Each row is a point. The window is the flat piece filled in between its corners: a triangle in 3 columns, a solid with four corners in 4, and so on. A path goes straight from each point to the next, and from the last back to the first. After which points does the path pass through the window?
(in the rows, 128 means zero)

Window (4 x 4):
[[143 141 175 183]
 [188 126 153  93]
 [120 140 111 146]
 [ 85  99  92 143]]
Path:
(1): [ 71 138 121 107]
(2): [139 140 182 152]
(3): [188 135 127 130]
(4): [158 117 118 159]
(5): [114 155 167 157]
(6): [101 123 122 123]
(7): [162 163  93 197]
(8): [198 108 118 138]
(9): [153 141 163  88]
(10): [ 86 120  98 111]
(11): [126  97  71 170]
(12): [186  97 122 148]
(13): [ 86 129 139 109]
(14): [ 81 177 170 168]
(15): [133 100 106 182]
(16): [111  81  83 169]
Through the window after points: 4, 6, 8, 16

Window (8 x 8):
[[106  78 113 142 218  88 153 100]
 [100 154 105  88 144 166 163 143]
 [113 102 146 123 129 165 121  93]
 [105  34 147  71  93  61 101 127]
 [185 178 146  79 112 165 177 124]
 [163 162 153  96 183  81  95 131]
 [148 197 209 138  98 140 151 150]
 [165  70  98 127 132  73  87 138]]
Path:
(1): [163  84 164  93 116 113 132 145]
(2): [127  83 130  90 155 121 125 143]
(3): [137 168 113 102 109 102 139  80]
(4): [132 123 125 112 128  92 131 122]
(5): [142  92 159  86 190 120 131 183]
(6): [153 118 230 110 148 133 122 157]
(7): [128 199  95 118 113 105 141 113]
(8): [149 139 129 108 145  91 149  98]
(9): [146 115 153 105 189 148 102 168]
(10): [174  56 149 103 154 134 113 148]
(11): [131 117  87 135 111  53  95 117]
(12): [124 153 127  90 135  97 124 105]
(13): [167 108 161 115 158 130 162 165]
(14): [126 124 164  90 190 171 112 166]
(15): [155 146 133 119 130  65 115  83]
(16): [111 110 116 105 128  80 108  93]
Through the window after points: 6, 8, 10, 14

Window (11 x 11):
[[ 21 106 130 141 108 127 126 142 151 104 107]
 [123  99 115  96 134 148 117 124 140 188 137]
 [120 124 152  64  94 143  89 148  99 158 130]
 [114  88 116 124 171 104 122 136  62 128  95]
 [ 53  85  88 115 106 105 106 145  85 123 165]
 [ 83 191 150 155 110 101  95 171  80 142 135]
 [180 119 161 103 130 127 166 120 119 126 169]
 [120 101 191 162 113  61 199  29 177 163 119]
 [ 97 115 149 142 143 165  96  66 144  77 116]
 [115 168 113 116  66 115 114 116 154 167  78]
 [113 171 107  57 163 182 107  91  94 140  78]]
Path:
(1): [ 85 131 133 105  43 166 160 145  65 133 101]
(2): [133 134 143 116 164 116 113  93 156 156 120]
(3): [ 77 125 149 114 138 109 122 104 144 111 131]
(4): [ 89  86 116 156  74 135 164 141 116 161 108]
(5): [116 148 122 125  87 162 120 115 117 158  81]
(6): [103 156 117 106  88  77 113 117 161 154 107]
(7): [ 94 125 126  94 122 103 115 128 130 148 129]
(8): [ 79  88 115 172 129 197 149 119  51  61 135]
Through the window after points: 3, 5, 7
